Each point is reached from the start by the listed moves, each made 0, 1 or 2 times, or once backwards (-1), plus a little noise. Is the number of moves made odd or even? Then give how often each move was made.

Moves:
(1): [ 3.8  0.0 -2.3  2.2 -2.1]
(2): [ 1.7  3.7  0.9 -0.6  2.9]
Start: [ 3.4  0.2 -1.2  0.3  1.0]
Points:
[ 7.2  0.3 -3.5  2.4 -0.7] => odd (1, 0)
[ 6.8  7.6  0.3 -1.1  7.2] => even (0, 2)
[ 3.3 -0.1 -1.1  0.4  1.1] => even (0, 0)

Moves:
(1): [ 2.3  1.2  1.7 -1.0  0.2 -1.3 -0.4  0.2 -2.5  0.1  0.2]
(2): [-0.4  1.6 -1.7  2.0  1.2  0.7 -1.6  2.0 -0.3  0.7 -1.7]
(3): [-0.1  2.0  1.2  0.1 -0.3  0.3 -0.5 -0.7  1.2  0.1 -0.6]
(4): [ 2.2 -1.0  3.1  2.4  0.4  1.7  1.4 -0.2  1.7 -1.9  0.4]
(5): [ 0.1  0.0  1.0  0.2  2.2 -0.1 -0.4  0.3  1.2 -0.1  1.2]
(6): [-0.9 -1.7  0.8 -1.2 -0.4  2.1 -1.0  0.3 -0.9  0.0  0.9]
(7): [-1.0  2.1  1.0 -0.9  0.6  3.3  3.7  0.7 -0.1  1.7 -0.3]
(8): [-0.8 -1.2  1.1  0.1 -0.6  0.1 -0.7  3.1  1.3 -0.2 -0.3]
Start: [-0.2  0.5  0.3 -1.4 -1.0  0.5 -1.7  0.4 -1.8  0.6  0.6]
Points:
[ 1.9  1.4  6.6  7.7  0.7  6.0 -4.0  9.5  4.6 -2.2 -3.2] => odd (0, 2, 1, 2, 0, 0, 0, 2)
[-7.7  2.5  2.7 -2.4 -0.4 13.8  1.2  6.7  0.8  4.6 -1.1] => even (-1, 1, 1, 0, 0, 2, 2, 1)
[ -5.6  -2.9 -10.7  -0.5  -2.0   1.9  -9.8   1.8  -6.9   2.4  -1.7] => even (-1, 2, -1, -1, -1, 2, -1, -1)
[-3.3 -5.1 11.7 -1.8  0.0  7.9 -3.7  4.1  8.1 -2.6  4.7] => odd (-1, -1, 2, 1, 2, 2, 0, 2)

Moves:
(1): [ 5.1 -1.9 -1.3  0.3 -1.4  0.9 -2.3 -2.3  1.6 -1.9  1.1  0.8 -1.7 -0.8
  3.4]
(2): [ 0.7  2.9 -1.6 -0.3  3.0  2.7  1.2 -0.4 -1.3  1.8 -1.2  1.0  1.9 -1.2
 -1.7]
(3): [ 1.1 -0.6  1.9  0.4  0.1  1.1 -0.1 -1.4  0.0 -1.4  1.0  2.3 -0.4  0.3
 -1.0]
(4): [ 0.5 -0.3 -1.0  2.2 -2.8  1.2  0.4 -1.0 -1.6  0.1  2.1 -1.0 -1.4 -0.8
 -1.1]
(5): [-1.3 -2.3  1.1 -0.3  0.7  1.7 -0.8 -0.5  0.4  1.6 -1.1  0.5 -0.8 -1.5
 -1.6]
(6): [-0.9  0.5 -0.7 -1.3  0.0  1.8 -0.5 -0.6 -2.2 -1.7 -0.1 -0.5  0.7  0.4
  1.8]
(7): [-0.7 -0.9  0.8 -1.0  1.6  1.3  4.1 -0.5  0.7 -1.5 -0.6 -1.9 -3.2  0.4
  0.6]
(8): [ 0.4 -1.4 -1.4  0.6 -0.6  1.4  0.2  3.9 -0.5  0.5  0.4  0.3  1.0  0.0
  0.6]
(9): [-2.1  0.1 -0.9 -0.8 -0.7  2.1  0.1  0.0  3.0 -0.5  0.1 -0.3  2.5  2.7
 -1.5]
(10): [ 0.7  0.1 -0.1 -1.9  1.1  0.1  2.3 -1.1  0.4  2.3  2.2  0.9 -0.3  1.5
  0.2]
(11): [-0.3  0.3 -2.0  1.2  2.8 -2.0 -0.3 -0.5  0.1 -2.9  1.9  0.4  0.4  2.0
 -1.4]
(12): [-1.4 -1.8 -3.0  1.3 -2.5 -0.8  1.0 -1.6 -0.9  0.8 -3.2  3.1 -0.7  1.8
  1.4]
Start: [ 1.1 -0.6 -1.2  1.8 -1.8 -1.3 -0.3  0.4 -0.2  0.0  2.5  0.0 -0.5  0.6
  0.2]
Points:
[ -0.5  -0.7  -5.7   5.3 -13.3   7.7   1.8 -11.8  -0.3   6.1   1.6  11.5
   2.9   6.6  -5.1] => odd (0, 1, 2, 2, 0, 0, -1, -1, 2, 1, -1, 2)
[ 13.2   2.4  -2.7  10.0  -7.5   4.6  -6.0  -3.4  -6.1   5.0   2.8   4.6
  -1.5 -10.6  -2.7] => odd (1, 2, 1, 2, 0, -1, -1, 0, -1, -1, -1, 0)
[ -9.9  -9.5  -2.5  -1.7  -7.8  10.4   8.4 -11.1   1.4  -3.3   3.2  -3.6
  -9.1   7.4  -0.8] => even (0, -1, 0, 2, 2, 2, 2, -1, 2, 1, 0, 1)

Moves:
(1): [ 0.5 -0.5 -0.8  1.0  0.1 -1.1  1.0 -0.2  1.3  0.1 -0.8  0.5  0.3 -0.5
  0.6  0.6  0.2  1.7 -0.2 -0.6 -0.3  0.4 -0.2  0.9  0.9]
(2): [-1.0  0.1  1.0 -0.5 -0.9  0.0  0.6  0.9 -0.7  0.2 -1.3 -0.1  0.9  1.6
 -0.9  0.2  1.0 -0.3  1.2  1.0 -1.1 -1.4  0.2 -0.1 -0.4]
(3): [-1.1 -0.5 -1.0  1.6  0.1  0.0  0.9 -2.3 -1.0 -0.7 -0.7  0.3 -0.9  0.4
  1.1 -0.5  0.2 -0.7 -0.6  1.0  0.7  0.5 -0.1  0.2  0.5]
(4): [ 1.1  0.0  0.7 -0.8 -1.5  0.3  0.1  1.2 -0.9 -0.2 -1.3 -0.2  0.4  0.0
  0.8 -0.6 -0.3  2.2 -1.3 -0.4  0.2 -1.9 -0.2 -1.3 -1.4]
(5): [-1.0 -0.7  0.6  0.0  0.8  0.0  0.4  0.1 -0.1  0.0 -0.6  0.9 -1.4  0.6
 -0.1  0.8 -0.2  0.1  1.0  0.1  2.0  0.1  0.7 -0.4 -0.4]
(6): [ 0.1  0.0  0.9 -1.3 -0.5  0.3 -0.2  0.2 -1.2 -0.1 -0.5 -0.7 -0.8  1.5
  0.3  0.8  0.8 -1.2  0.4 -1.5  0.2  0.7  0.1  1.4  0.9]
(7): [ 2.3  0.0  0.7 -0.7  1.1  2.7 -2.2 -0.2 -1.5  0.0 -0.8 -1.0 -2.0  0.1
 -0.2  1.1  0.2 -2.5  0.3  0.4 -1.3 -1.1 -0.2  1.1  0.5]
(8): [ 1.0  2.3  0.8  1.1 -0.3  0.2 -0.3  1.0  0.7 -1.8  1.9  0.4  0.7  0.9
  0.9 -0.1 -1.0  0.5  0.4 -0.3  0.2 -0.1 -0.2  2.3  0.5]
(9): [ 0.2  1.0  0.1 -0.1 -0.2  0.1  1.0 -0.7  0.1  0.4  0.1 -0.6  0.5 -0.4
 -0.4  0.9  0.1  0.8  0.2  0.0  0.1 -0.2  0.0 -0.5 -0.5]
(10): [ 1.5  1.3  0.3 -0.3 -1.1  0.7  0.5  0.7 -0.3  0.7  0.6  0.0  0.1 -1.1
 -0.6 -1.0 -0.5  0.8 -0.6  0.0 -0.4  0.3 -0.2  1.0 -0.7]
(11): [-1.5 -0.7 -0.1  1.3 -1.5 -1.9  0.3  1.5  0.3 -0.3 -0.9  1.1  0.8  1.2
  1.8  1.7 -0.5 -0.4  1.9  1.1  0.9  0.4 -1.2 -0.2 -1.5]
(12): [-1.5 -1.9  0.8  1.4 -2.2  1.0  0.2  0.0  1.8 -2.1 -1.9 -1.1  0.9  0.2
 -0.3 -1.0 -1.4  1.0 -0.2  0.3 -1.9  0.9 -2.6 -1.9 -0.6]
(13): [ 0.7  0.7 -0.3  0.0  0.2  0.0  0.2  0.2 -0.5 -0.2 -0.2 -1.4  0.3 -1.0
  0.4 -0.8 -0.4  1.1  0.5  0.2 -0.4  0.4  0.2  0.5  0.0]
(14): [-1.5 -1.3 -0.3 -1.7 -0.4  0.8 -1.9 -1.9  0.6  1.5 -1.4  0.5 -1.2 -0.9
  0.0 -0.3  0.3  0.1 -0.2  0.7  2.2 -1.3  0.8  0.4 -0.2]
(15): [ 0.3 -0.1 -0.3 -1.0  0.5  1.2  0.0 -0.7 -0.4  0.1  1.3  0.1 -0.6  0.0
 -0.2  1.4 -0.2 -0.1 -0.4  0.1 -0.2  0.6  1.1  2.3 -0.8]
(16): [ 0.2 -0.5  3.0 -0.5 -0.3  0.4  1.4  0.4 -0.6  2.1  0.0 -1.2  0.9  0.1
  0.3  0.6  1.1 -0.9  1.0 -0.8 -0.8 -1.6  1.6  0.4 -1.5]
(17): [ 0.6 -0.4 -2.5  0.0  1.1  1.0  0.3 -1.1  1.5  0.6  0.4 -0.9 -0.1  0.6
 -0.5 -0.1 -0.4 -1.2  0.1 -0.1  1.6 -0.1 -0.2  0.2  0.5]
(18): [ 0.0 -1.2  0.9 -1.8 -0.3 -0.9  1.3 -0.3  0.3  0.6 -0.7  0.3  0.9  0.1
 -0.2 -1.0 -1.4  1.1 -0.8  1.8 -0.5  0.0 -1.6 -1.5  0.4]
(19): [-1.4  1.0 -0.1  0.0  1.6 -1.1  1.7  0.9 -0.4  0.1 -1.8  1.3  1.6  0.3
  0.3  0.7 -0.5 -0.2 -0.1 -0.9  0.4 -0.9 -0.9 -0.1 -0.7]
(20): [-0.3 -1.5 -0.2  0.1  0.0 -1.0 -0.1 -0.7 -0.6 -1.6 -0.2  0.6 -0.8 -0.2
 -0.2  0.1  1.2 -1.6  1.2 -0.4  0.6 -0.1 -1.0  0.7  0.0]
(21): [ 0.2  0.1 -1.4 -0.1  0.2  0.6  1.2 -0.9  0.6 -0.1 -0.3  2.5 -0.3 -1.6
  0.9 -0.5 -1.2  0.3  0.3 -0.3  1.3  1.1  1.7 -1.2  0.6]
(22): [-0.3  0.4  0.0 -1.1  0.0  0.0  1.4  0.5  0.8  0.3  0.7 -0.1 -1.0 -1.2
  0.0  0.6 -0.6 -0.4 -0.9  0.7  0.6  0.1  2.4  0.0  0.2]
(23): [-0.3  0.8 -0.8 -2.2  0.7  0.4  1.3 -1.9  2.7  1.6 -0.4  0.3 -2.3 -1.3
  1.2 -0.9 -0.3  0.8 -1.2 -0.5 -0.5  0.8  0.3 -1.9 -0.6]
(24): [ 0.0 -0.5 -0.3 -0.5 -0.3 -1.4 -0.2 -1.6 -0.6 -0.2 -1.5  0.6 -0.3 -0.4
 -0.5  0.4 -1.3 -0.4  0.8 -0.7 -0.1 -1.0  0.7 -0.8 -0.7]
Start: [ 1.0 -0.9  1.1 -0.8 -0.1 -1.3 -0.7  1.0  0.3 -1.6  0.2 -0.9  2.2  0.7
  0.4  0.7 -0.4 -0.3  1.3  0.9 -1.4 -0.5  1.7 -1.7  1.9]
Points:
[ 2.4 -3.9 -4.3 -2.3  3.6  3.4  4.2 -7.9  4.3  2.6 -2.9 -7.2 -9.6  2.1
  4.9  2.7  4.7 -9.1  0.8 -2.5 -0.9  2.4  6.3 -3.7  5.8] => even (1, 0, 2, 0, 0, 2, 1, -1, 0, -1, 0, 0, 0, -1, -1, 1, 2, -1, -1, 0, 0, 1, 2, 0)
[-0.2  1.6  8.2 -8.3 -0.9 -3.7 16.6  1.8  0.5  7.4 -7.2  1.7 -3.7 -3.2
  4.5 12.8 -1.3 -1.5  8.2 -2.2 -3.2  2.8 11.2 -0.3 -5.6] => odd (2, 1, 0, -1, 2, 2, 1, -1, 2, 2, 2, 0, 1, -1, 1, 2, -1, 0, 1, 0, 1, 2, 2, 1)
[-0.2 -1.9 13.1 -2.3 -3.6  1.0  1.2  8.3 -1.0 -7.3 -1.1 -4.6  2.1 -1.0
 -3.5 -3.0 -2.2  0.0  3.1 -1.5 -5.4 -2.2 -1.1  0.7 -3.4] => odd (-1, 0, -1, 0, 2, 0, 0, 1, -1, 2, -1, 2, 1, 0, 0, 1, -1, 0, 1, 2, -1, 1, 0, 0)
[  0.8 -11.2  -3.3   2.8   1.4  -0.2  -7.7 -10.7  -1.7 -12.6  -1.1  -2.5
  -3.9   1.4  -1.2   1.3  -0.6  -4.5   2.0   5.2  -2.8   2.3  -2.3  10.6
   9.2] => odd (2, 0, 2, -1, 0, 0, 1, 1, -1, -1, -1, 1, 1, 1, 2, -1, 0, 1, -1, 2, -1, 0, -1, 1)
[ -9.0  -6.2  -4.9  -7.5   7.7  -4.9  15.7 -13.2  14.7   2.9  -3.9  13.3
  -4.4  -5.4   7.5   5.4  -6.0   0.0   2.1  -0.7  14.6  -3.4  13.5   0.1
  -1.7] => odd (2, 0, 1, 0, 2, -1, -1, 2, 0, -1, 0, 0, -1, 2, 2, 2, 2, 1, 2, 2, 2, 2, 2, 1)
[ 4.8  3.1  0.6 -6.3 -2.3  9.8 -6.6  1.5  2.8 -2.8 -5.5  2.9 -5.6 -7.5
  6.0 -0.6 -5.0  7.8  0.0  1.1 -0.4 -1.8 -1.1  1.9 -6.6] => even (0, 0, -1, 2, 1, -1, 2, 1, 0, 2, 1, 1, 2, 2, 2, -1, -1, -1, 1, 1, 1, -1, 2, -1)
[ 6.1  3.4 -0.5 -2.7  4.6  7.5  7.7 -6.4  6.0  2.2  5.5  0.5 -8.4 -8.9
  5.7  0.3  0.1 -6.1  3.9 -3.0  3.5  4.0 10.1  3.4  1.0] => even (0, -1, 1, -1, 1, 0, 1, 1, 1, 2, 0, 0, 1, 0, 0, 2, 1, -1, 0, 2, 2, 1, 2, -1)
[  2.9  -1.3  -3.6  -4.4   1.1   7.8  -4.6 -14.8   1.3  -4.2  -5.5  -3.2
  -8.8  -5.4   2.8  -2.2  -7.4  -2.1  -0.5   3.9   2.6   4.1   5.8  -2.7
  12.6] => odd (0, -1, 2, -1, 0, 2, 2, 1, 2, -1, -1, 1, 2, 2, -1, -1, 0, 1, -1, -1, 2, 1, 0, 1)
[-0.6 -3.7 -6.6 -2.0 -4.1  1.5  0.7 -4.7  2.9 -3.9 -1.5  4.4 -4.6  0.8
  1.9  4.2 -2.2 -4.1  5.3  3.9 13.3  2.1  8.3  5.4  6.6] => even (1, 1, 1, 0, 1, 2, 0, 1, 1, 1, 1, 0, 0, 2, 0, -1, 2, 0, -1, 1, 2, 2, -1, 0)
[ 2.3 -4.8  1.9  3.9 -9.9 -2.5  2.5  4.3  1.4 -5.8  2.2 -6.1  7.8  6.2
  6.4 -0.9 -2.0  0.0  3.6  1.6  1.7  3.3 -5.7  4.0  0.9] => odd (0, -1, 1, 1, -1, 2, -1, 1, 0, 1, 2, 1, 1, 0, 0, 1, 2, 1, -1, 1, 0, 0, -1, -1)
[-1.8 -2.9 -0.5 -9.4  1.6  3.5 10.7 -9.4  2.3  7.3 -8.8  0.7  0.7 -4.2
  1.4  3.3 -9.3 -1.4  3.0 -1.9  6.0  0.0 11.5  4.5 -1.1] => even (1, 0, 1, -1, 1, 2, 0, 0, 0, 2, 0, 1, 2, 2, 2, 2, 2, 1, 2, -1, 2, 1, 0, 2)
[  0.5  -1.8   2.5 -15.1  -3.8   8.2  -0.9  -0.7   9.0   4.8   0.3  -2.0
  -7.6   2.5  -1.8   0.5  -5.6  -2.4  -1.7   7.6  -1.6   5.4  -0.1  -2.7
   1.6] => odd (-1, 1, -1, -1, 1, 2, 1, 0, 0, 2, 1, 1, -1, 1, 1, -1, 1, 2, -1, -1, 0, 1, 2, -1)
